Every row gives one point. The window is the flat piece filled in between its corners: a triangle in 3 columns, a solid with four corners in 4, and so on. A path goes straight from each point to the next, and from the last back to the first. List the points from which the path goes on through the window.

Window, 3 rows:
[[-14 -28 -26]
 [-20 -20   7]
 [ 37  52 -13]]
Path:
(1): [ -5 -56 -22]
(2): [  3 -54 -11]
(3): [-47 -30 -27]
(4): [-23 -12 -17]
(5): [ 17 -35  -3]
(6): [ 44  12 -21]
(7): [  8  47 -20]
(8): [  0  22 -34]
(9): [ 18 -26 -12]
(10): [53  1 -5]
(11): [-23  21 -42]
(12): [-19   8  -1]
(13): [ 17 -21  24]
(14): [21  8  3]
(15): [-19  11 -10]
(16): [-61 -24 -29]
Through the window after points: 4, 14

Window, 4 rows:
[[ 35  19  -4   4]
 [-10   4   2 -46]
 [  1 -26  13 -27]
 [-29 -18   7  75]]
Path:
(1): [-21   3  19  15]
(2): [-9  3 16 13]
(3): [ -9  -8 -50  25]
(4): [ 26  15 -20  16]
(5): [12  3 20 15]
(6): [  8 -11  45   3]
(7): [-18  -2 -49 -61]
(8): [-12  -9 -12 -32]
(9): [ -2  29  37 -58]
(10): [-30 -18  29  57]
(11): [-15 -12 -28  73]
(12): [ 10  -6 -27  37]
(13): [-3 -2 24 13]
(14): [ -1  17  23 -48]
(15): [-26 -28 -41 -24]
(16): [-24 -25  -5  -2]
Through the window after points: 4, 6, 8, 10, 12, 14

Window, 6 rows:
[[-19   7  14 -29 -22   0]
 [ 34   1 -14 -28  12  31]
 [-28 -29   4  -8 -11  -7]
 [  6  88 -13  61  24 -27]
 [-28 -12  38 -14   7   5]
 [-15  14  20  27 -19   9]]
Path:
(1): [ 22  18   3  40 -12 -17]
(2): [-33  44  20   7  -1  29]
(3): [-13  40  24   3  17  42]
(4): [  9   7  -6  -9 -15 -27]
(5): [ 18  53  19  27  25 -47]
(6): [-15  69 -21  52  10   5]
(7): [-53  -3  26   3  28  37]
(8): [ 35  16 -17  -4 -12 -21]
Through the window after points: 5, 7

Window:
[[ 15   2 -41  45  22  30  -7  43]
 [ 31  17  24  15   5  14  29  25]
 [-10  42  28  22 -16 -42   6  -1]
 [  4 -13  13 -42 -28  16 -49   8]
 [-13 -24 -16  -6 -19  33   5  -6]
 [ -9  17 -58 -61  25  25   4 -43]
 [ 35 -64 -51 -22  47  37  -5  25]
 [-11  -1  11 -43  48  16  15  17]]
Path:
(1): [-5 19 -8 -3 -1 14  7 30]
(2): [  7 -17 -12 -15  22  24 -22 -20]
(3): [ -2  37  26   8  26  18 -10  -5]
(4): [ -6 -21 -33  -9 -27  -5  26  32]
(5): [ 24   0  -8 -40  10  12  17  26]
(6): [  8 -17   0  39  43  24 -13   4]
(7): [ 16  18  14 -14  61  21  15 -46]
(8): [-18 -14 -37  -7 -26   7  14  51]
(9): [ 30  27 -64  -4 -12   7  28  26]
(10): [ -4 -45   1   6  62  38 -11  14]
(11): [ 42  17  13  -1  52 -43 -36 -35]
(12): [ -7  -9 -18   5 -35  45  28  40]
(13): [ 16  -9   0 -23 -27 -13  12  28]
(14): [11 10  7  4 19 41 -8  0]
(15): [52  5  3 17 85 35  2 -2]
(16): [-38   1 -48  -1 -38   3  16  33]
Through the window after points: 13

Window (9 x 9):
[[  0  22 -34 -11  33  12 -43   6 -19]
 [ 11  -2 -20   0 -54 -21 -35   5  -8]
 [-14 -13  34  -1 -31   1   0  16 -22]
 [ 40  11 -23 -66 -14  37 -23 -24   3]
 [ 49  38  18  29  14  16  25 -37 -44]
 [ 13  18 -11  -9  47 -41  42   0 -32]
 [ 77  20 -46 -19 -33  89 -11 -12 -34]
 [-13 -19   5  15  47 -14  12   0  19]
 [ 16  53  14  -2 -69 -13   8  38  38]]
Path:
(1): [-19  36 -12  16 -21  28  31 -18   2]
(2): [ 41 -14  14 -22 -17 -18 -12  13  -9]
(3): [ 95   8   9  -2 -59  22 -46   0 -15]
(4): [-27  36 -44 -19   3  12  27  -8 -24]
(5): [-17  10  -6  20  -6  29   5 -32 -19]
(6): [ 37  10   0  -3   0 -23  -1  27 -18]
(7): [ 26  17  29 -20 -12   5   5  22   9]
(8): [  0 -11 -29  -4 -39  -1  -8 -24 -14]
(9): [-24  -3 -23 -18 -70   0  19 -30  15]
(10): [ 11   7  34   0  33 -10 -20  29 -26]
(11): [ 55 -12  18 -14  43  28 -13  -2 -36]
(12): [ 10  50 -30  21 -13 -14  37 -38 -32]
(13): [  1  39 -23  -4   1   4  36  -6  -3]
(14): [ 37  11  26  21 -21   4 -26  12 -24]
(15): [ 50  15 -16 -38   5  12 -23   6  -2]
(16): [-42  29  -8  11   0  39  18 -30 -21]
Through the window after points: none

Window (11 x 11):
[[  4  17 -36  12  -5  12 -59  -7  48 -30 -28]
 [ -1  16 -25  75  25  27  18  33 -43  26 -13]
 [  5   5  -6  30  28 -25  32  58 -38   5 -26]
 [ 27  51  -2  52  15  15 -24 -30 -16  26 -66]
 [ 12 -34 -35 -46 -14  -1 -13  10  41  13  20]
 [ 20  30  -6  56  -2 -21 -34  -5 -25  16  -2]
 [ 10  -4   1  13 -26   5  46  27 -48 -14   9]
 [-28 -31  14 -60  25  19 -10  28 -22 -24  59]
 [ 10 -65  11 -20   6  18 -33  20  30 -22  15]
 [ 13  -7 -17  33  29 -15  49   0 -20 -12   8]
 [ 11 -38 -65   0  -4  -5 -59 -22  17 -10 -48]]
Path:
(1): [-20 -13 -37  21  -4 -19  -6   4  10  -3 -43]
(2): [ 33  -9 -20   4  15   8 -25  20 -14  -9  -4]
(3): [ 36  16 -27   4  22  -7 -24   4   8 -27  -8]
(4): [-25 -25   6  -5 -20   8 -20  -5   2  15  -4]
(5): [-17 -36 -32  10 -22  -8 -16   6  14  -8 -23]
(6): [ 64   5 -18 -17  40  16 -19   8 -33 -16  25]
(7): [ 80   1  -5  44  -2   3 -16  50 -24  -6   7]
(8): [-63   9 -28  30  25  14  27 -22 -15  13 -25]
Through the window after points: 1, 7

Window, 12 rows:
[[-23  31  29  27  25 -16  38  23 -29 -15  -9   7]
 [ -7 -33  17   2 -36  20   8 -16  19   8  33 -15]
 [-21  56 -43 -51  57  23   6   2 -25  11  69 -21]
 [ -8  -2 -29  35 -26  24  25  -6  21   8   3  15]
 [ 11  12  -2 -21   5   0  23  -3   5 -23 -10   1]
 [  4  21   2  53   6  -8  18 -63 -32  -6  21 -22]
 [ 12  11  -9  16  -3 -80 -18  21 -36  21   0  49]
 [-53  37  53   3  33 -47  76 -25 -27   1  -4  26]
 [-17   5 -40  10 -15 -38   3  10 -36  17  -7  -5]
 [ 25 -29 -10  37 -30 -10  34 -46 -45 -11  54  -5]
 [ 34 -40  12 -19  -7   5  13  11  -8  41 -10  16]
 [-23  18 -19 -16 -77  57  -2  -1  -1  28  17  12]]
Path:
(1): [-35 -62  22 -23   6   0  28 -46 -20  -4 -41  39]
(2): [-30  -2 -23 -10  18  23  -6  -6 -13   8   8  13]
(3): [ 20  38 -22  24 -33 -70  46  10 -39  15  22 -28]
(4): [ 24  26  -5  36  11 -52  57   7   8  15  12 -28]
(5): [ -7 -41  18 -21 -22  39 -11 -14 -36  10   6  36]
(6): [-48   0  28  -8   3   7  16   2 -25 -13  -7  22]
(7): [ 38  50 -12  26  22 -51  64 -12  -4  14  16 -18]
(8): [ -1  21  -2   9 -28 -26  21   1 -34  18  13  -5]
(9): [-23 -19   3  15  15  36  19 -17   3 -17  10  39]
(10): [  2 -17   5  -3  -4  -1   5 -36 -37  18 -17  30]
(11): [ -6   9  -3  40 -40 -23  30  32  35  -9  42 -22]
(12): [-13  13  27  -4 -49 -16  54   7  43  45   2 -27]
(13): [ -7   1 -14  21  41  21   7 -24 -59 -33  21  23]
(14): [-45  33   5  14  32   6   1  -1 -43 -26  21  55]
(15): [ 33 -13  -9  19 -27 -12  26 -14  -9  13  13 -32]
(16): [  4  60 -11  25   0 -16  31  13 -16  16  36  -4]
Through the window after points: 2, 4, 6, 8

Window (14 x 14):
[[ -9   7   0   7  15 -41 -26 -38  17 -28  32 -44  -2   2]
 [ 19 -42  -1  12 -23  37  49   8   0 -46 -10 -28  22  15]
 [ 35 -32  35  -8 -41   1  30  32  29 -41   0  -6  -4 -17]
 [-71   4  26 -12   0 -49  -9   9  -8  -8   2 -26  -9  36]
 [ 46  -9  43   4 -35  46  34 -10  42 -25 -19  -3   7  33]
 [ 21   0 -34   3 -66 -23 -49 -14 -16  39 -20   5 -13  -5]
 [-49  44 -10 -43   5 -14 -34 -12 -20 -11  45 -28 -19  -2]
 [ 17  27   5  40 -76  -8 -36   3 -21  -6   9   3  20  -3]
 [  8  44 -32  31 -38 -15 -24 -14   1 -14 -32  22 -14 -28]
 [-44  21  10 -10  38 -26 -15  23   5  27  23 -35  22  -2]
 [ 14  36 -27  25 -45 -47  -8 -24 -37  32  24  38 -16  -5]
 [ 36 -46   5   4 -13  38   7  11  50 -70   8  29  27  31]
 [-39  18  -7 -30 -25 -34   7 -18  25 -10  18 -21  38   1]
 [ 62 -30  36 -14 -17  22  16  -9   1 -63 -32  17  42   7]]
Path:
(1): [ 33  14   5  32 -16 -43  12  15   2 -12 -20 -48   7  38]
(2): [ 11  32 -21 -18 -11 -19  10 -12   0  -5   3 -52 -31  73]
(3): [-16 -24  32   6 -14 -14 -12  -2  12 -27  20   9  31 -27]
(4): [ -9  -3  26  15 -26  -6  -3 -32 -14  17  -2  28  -1 -11]
(5): [ 27  17 -26  -2 -46 -22 -25  30   5 -43   5 -29  18  26]
(6): [ 35  31 -44 -44 -15 -45   4 -18  -4 -36  -1 -25   8  42]
(7): [-27 -36  47  49 -39  44 -12  21  11  -2  -7  33   6 -30]
(8): [-23 -17  20 -22 -29   2   1   1   9 -23  18  17  -5 -14]
Through the window after points: 4, 8
